Each row of a before or after table is a point. One or more steps were done to the points. Then noise was added and the rows were shuffled. The steps act on columns, c1 being the first. Name the steps. A step turns or swaps two columns, mirrors them in a line or flattens them onto one, adds a multiple of one to another, or multiplies or shifts one. Angles are multiples of 10 degrees, from the lower column toward the higher: turns from -170 to 170, lines from 10 to 170 but not 90. Use the fewest steps. Two steps may share a column if one is a turn and the other turns, adds or multiplies; they go together, in the order done. Otherwise the lowest column goes first.
In the rows, zero is written as 128.

Before (9 x 3):
[[ 91 169  97]
 [128  83 125]
 [137 151 195]
 [174  74  98]
 [ 91  95 101]
 [ 90 116  76]
 [160 148 217]
 [106  62  89]
 [169 141 166]]
After (9 x 3):
[[176  70  82]
 [137  80 124]
 [ 87 173  84]
 [155 151 207]
 [171 136 164]
 [143 145 194]
 [ 93 113  64]
 [ 92  96  88]
 [105  51  80]]
Steps: shift c3 by -10

Before (12 x 8):
[[ 78 147 125 127 205 103 140 135]
 [184 179 197  74 217 130 148 142]
 [152  86 190 139 172 193  48  86]
 [177 150 168 116  84 117 131 110]
 [145 122  90 140  94  84  94 180]
 [ 65 161  95 114 130 186  42  59]
 [138  76 160 117 124  74 177 178]
 [150 148 123 127 173  94 126  73]
 [127 105  97  54  93  80  78 102]
 [141  83 128 124 180 142 149 171]
 [ 97 122 171 140 101  80  64 157]
 [153 200 184 114  90 100 116  76]]
After (12 x 8):
[[151 139 187 139  40 191 144  80]
 [144 126 162 119 166  79  99 175]
 [141 134 127 123 110 139  75 170]
 [125 151  98  53 113  78 183  99]
 [151 252 181 114 138 100 168  78]
 [ 68 206  97 116  63 184 180  60]
 [184 228 198  76  87 131  48 143]
 [ 98 169 172 143  90  75 186 157]
 [ 74 198 127 130  86  99  62 141]
 [143 168  91 139 126  79 172 178]
 [148 200 122 127  97  94  94  74]
 [180 200 164 116 159 120 164 105]]
Steps: shift c2 by 50; turn c5 and c7 by -130 degrees

Before (14 x 11):
[[101 144 121 145  50  77 137  92  92 143 183]
 [113 144 124  97 125 163 119  98  98 168 128]
 [202  77  62  67 183  64 118 107  96 165  97]
 [148 138 139  71 199  95 127  92  86 139  72]
 [ 79 154 113 108  82  67 133 149 147 166 181]
 [133 153 127  98  82  69 102 127 101 130 249]
 [ 77 108 180 134 157 154  88 124  92 176 119]
 [ 94 128 100 131 101  96 136 129 122  76 202]
 [131 119 177 105 147 150 143  73 170 136 115]
 [138 131 178 129 135 199 145 160  85 147 124]
 [124 161 142 147 177 194 101  99 124 160 109]
 [176 158 162 162 204 143 167 121 125 125 123]
 [108 149 143  99 189 167 168  93 107 145 133]
 [113 168 130 115  68 107  93 155 106 112 162]]
After (14 x 11):
[[174 147 142 101  60 135 128 132  98 150 125]
 [ 77 114 116  96 181 150 132 153 117 132 133]
 [112 160 184 162  42 105 134 131 119 126 126]
 [ 41  91  92  66  86  68 170 149 101 168 141]
 [115 145 122 122 195 146 124 158 145 108 122]
 [143 124 179 106 100 136 129  66  94 139 126]
 [170 147 127  99 135 124 132 149  95 171 121]
 [109 139  81 106 165 178 103 116 154 163 126]
 [181 137 191 127 109 115 117 185 145 142 125]
 [178 113 161 134 121 180 180 157 117 173 131]
 [192 162 160 143  99 104 175 119  95 161 118]
 [122 106  83 133 144 153 109 133 126  76 142]
 [ 90 157 139  76  63 130 162 162  75 139 122]
 [102 126  95 148 187 171  76 153  84 141 129]]
Steps: turn c1 and c6 by -120 degrees; turn c3 and c6 by 30 degrees; flatten c2 and c11 onto the line at 160 degrees; turn c5 and c7 by 150 degrees; turn c8 and c9 by 70 degrees

Before (13 x 14):
[[ 37 158 175  53 226 134 103  92  85 110 123 118 219 172]
 [ 56  62 133 153 162 101 119  69 118 143  88 113  59 156]
 [160 130 167 149 184  95 168 222 137 136 182 144 160  56]
 [ 49 102  98 153  88 124 144 124  95 135 126 105 119 166]
 [ 37  62 103 150 131  92 123 111 159 186 144 147 128 111]
 [103 208 168 140 221 146  97 153 108 136  81 155 215 135]
 [ 68  48  57 172 145 149 174 110 145 117 152 141 112 128]
 [119 114 174 176 152 141 142 174 176 148 204 166 122 124]
 [ 49 128  75 101 141 119 113  91 173 120 104  75  83 158]
 [ 30 122 101 183 164 108 181 108 120 163 174 136  93 122]
 [161 116 120 180 179 154 138 186 104 202 231 148 146  77]
 [ 98 103  65 163 129  78 161  79 155 133 143  90 141 196]
 [169 136 139 138 139 147 209 157 144 189 178 168 149  90]]
After (13 x 14):
[[190 103 118 148  76  85 106  40 138  95 147  89 158 112]
 [123 186 103 176 136 148  86 116 142 105 192 196 112 121]
 [188 116 148  50 194 138 137 172  84 158 228  84 221 141]
 [188 120 107 177  29 147 167  69 101  66 168 132 143  99]
 [153 113  91 139  66 139 105 101 145  31 122 110 152 110]
 [ 64 143 147 156 160 132 122 124  97 113 176 163 117 143]
 [117 160 157 158 132  89 105 164 156 102 159 194 136 172]
 [ 96 179 103 149 155  90 167 120 155  91 210 150 131 130]
 [112 136 172 103 181 121 131 162 175 147 184 188  85 148]
 [205  68 108 144 197 141 155 132 109 141 153  84 213 122]
 [148 129  98 180  74 140 129  80 172 105 180  77 120 122]
 [138 188 142 151 200 107 143 163 120 122 177 128  59 147]
 [124 134 114 180 141 104 111 147 117  69 241 153  91 134]]
Steps: turn c1 and c5 by -70 degrees; turn c5 and c11 by 60 degrees; turn c2 and c8 by 160 degrees; multiply c2 by 0.7; mirror c3 and c12 in the line at 140 degrees; multiply c14 by 0.4; turn c6 and c14 by -20 degrees; turn c7 and c10 by -140 degrees

Before (14 x 20):
[[145 149  71 107 118 145 140 111 147 128 170 155 146 126  72 210 154 166
   94  59]
 [ 78 169 124 108  61 124 116 165  76 140 134 160 110  80  62 119 161 123
  104 189]
 [ 95 157  62 111 143 130 180 192 163 170  85 159 181 113 120 187  94  71
   95 126]
 [152 178 162 102 129 152 100  85 116 149 143 101 153  90 177 107 103 157
  192 199]
 [124 116 146 137  40  85 175 135  91 128 152 131 108 151 220  50  73 155
   75 126]
 [ 69 100 143 119  98 117 141 137  66 142 120 177 177 159  57 141 132 113
  170 191]
 [ 71 124  93 109 173  90 199 121 164 127  84 139 126 198 165 244 108 138
  145 207]
 [164 185  83  98 141 104 191 169  74 159 113 154 135 147 173 193  91 173
   86 156]
 [ 94 149 121 178  91  67 125  97  84  95  60 112 213 211 106 175 154 117
  181 180]
 [106  47 133 132 117 102 140  95 113 181  97 115  84 171  96 131 171 122
  119  81]
 [ 94 127 125 122 146 125  86 135  85 138 102 167 135 112 122 112 165 147
   63 152]
 [119 156 118  87 155 123  78 151 100  72 152  84 115 125 227 122 138  95
  111 120]
 [140  75  60 116 108  71  92 138 134 109  96  93 107 116  97  97  98 249
  120 122]
 [239 175  83 126 174 153 196 130 188 108 157 108 154 154 139 170 115 163
  124 107]]
After (14 x 20):
[[ 92 154 117  57  86  65 124  93  84  91  58 121 210 207 110 173 151  97
  175 110]
 [122 157 119 165 157 125  77 144 102  66 151 113 118 128 231 123 147  56
  110 114]
 [ 94 157  57 146 139 131 171 190 169 166  83 193 176 108 120 180 103  97
   96 121]
 [ 77 170 125 114  68 123 116 177  75 145 127 155 104  80  57 124 157 145
  111  65]
 [ 69  98 140 105 101 112 135 141  80 147 123 178 186 162  58 136 153 157
  172  62]
 [110  51 134 144 112 109 138  95  96 178  98 130  86 172 100 132 146 110
  117 171]
 [146 147  72 191 122 143 141 109 132 134 175 124 143 124  62 208 123 189
   81 177]
 [ 99 128 125 119 148 126  87 133  85 140 101 141 137 112 126 116 156 178
   67  99]
 [155 186  86 136 136 105 194 172  99 161 110 115 138 150 175 197 142 197
   92  90]
 [138  77  64 145 111  67  90 143 148 112 102  19 106 117  95  97 109 219
  123 125]
 [124 122 142 117  37  78 172 136 121 133 152 114 108 147 225  49 134 157
   76 138]
 [244 176  86 141 172 153 197 124 177 115 156  83 155 154 132 173 100 150
  126 146]
 [149 180 158 109 135 148  92  89 133 147 145  94 153  96 179 109 127 135
  187  55]
 [ 70 116  87 106 171  94 200 117 164 121  81 130 122 204 164 240 107 151
  145  46]]
Steps: turn c4 and c20 by 150 degrees; flatten c9 and c17 onto the line at 150 degrees; turn c12 and c18 by 40 degrees; multiply c18 by 1.3

Before (10 x 32):
[[155 160 177  83 120 140  73 148 121 116 171 191 158 111 159  99 140 121
  178 141  57 113 144 134 195 169 112 136 100 123 152 198]
 [ 46 182 151 178 141 183 124 180 101 179 134  61  93 162 179 118  52 108
  154  64 133 163  66 134 176  91 152 136 151 133 149 100]
 [ 69 146 163 184 103 146 155 119 170 222 161 106 127  97 140 171 137 199
  169  76  95 122 117 185 172 125 141 147 169 129 110 195]
 [177 178 108 102 149 124 117 128  84 140 151 138 168  81 145 102 141 118
   43  82 120 169 113 139  77  61 150  87  87  57  48 181]
 [102  94  89  84 106 167 114  87 155 106  94  76 102 159  84  81  70 143
  137  53 141 136 137  63 161 111 190 117  77 133  87  92]
 [138 190  51 114 112  96  69 176 200 142 118 101 168  98  98 164 155 137
   96  68 121 150 149 154 117 162 157  84  74 125  34  83]
 [172 122  53 114  32 122 127 106  86 216  98  63  69  76 104 204 118 161
  138 104 180 112 145 154  74 159 202 121  61 158  26  64]
 [ 86 153 159  78 105 154  81 131 143  90  71 179  85 166 156 209 159 114
  162 176 141 122 178 182 110 153  97 154 100 114 149  85]
 [157  86  77 165 109 133 113  68 171 106  43 151 114 199  86 111 122  99
  150 152  76 158 164  91 175 182 111 180 141 165  74  71]
 [ 71  88 154 143 123 178  52 150 103 172 131  61 133  76 176 149 134 129
   72 134  53  60 148 135 119 122 185  80 117 121 160  73]]
After (10 x 32):
[[ 97  86  91  78 105 162 115  74 155 108 100 184 102 161  62  94  71 178
  111  70 142 129 137  57 160 113 192 135 138 141  88  82]
 [134 185  39 105 105 100  68 174 199 142 118 153 180 100  71 165 154 184
  128  86 122 148 148 154 117 157 159 123 132 133  43  85]
 [ 49 183 142 173 134 178 128 171  94 174 132 190  75 167  53 117  49 103
  109 173 135 162  66 129 172  93 158 119 105 132 145 109]
 [168 116  60 119  30 117 126 103  95 211  90 190  66  77 113 202 118 197
  125 102 171 102 146 150  75 157 213 161 165 156  20  61]
 [ 62 145 179 185 102 144 160 117 183 221 162 135 105  94  66 172 133  90
   89 132 101 121 103 184 174 123 147 123 201 134 105 201]
 [ 98 154 163  74 110 152  81 131 133  92  66  72  72 164 175 212 165 147
  133 163 149 126 182 185 105 155  94 135 114 114 143  87]
 [157 166 174  90 121 144  75 141 121 117 169  50 129 108 134  99 142 153
   95 153  54 113 148 139 194 169 109 102 125 116 154 198]
 [ 67  86 115 142 124 185  54 155 104 177 131 218 164  74 132 150 135 143
  159 179  57  60 143 136 115 117 189  77 131 123 158  81]
 [155  91 104 171 106 137 114  77 169 113  37 100 106 206 164 102 115 126
  128  93  81 155 158  84 164 182 110 197  99 166  73  74]
 [178 177  91  93 147 135 115 121  85 147 148 128 209  81  88  96 139 174
  186 127 128 174 110 130  66  59 151 111 113  54  53 178]]
Steps: turn c3 and c28 by -30 degrees; turn c13 and c19 by 30 degrees; turn c12 and c19 by 160 degrees; mirror c15 and c20 in the line at 50 degrees; turn c18 and c29 by 90 degrees
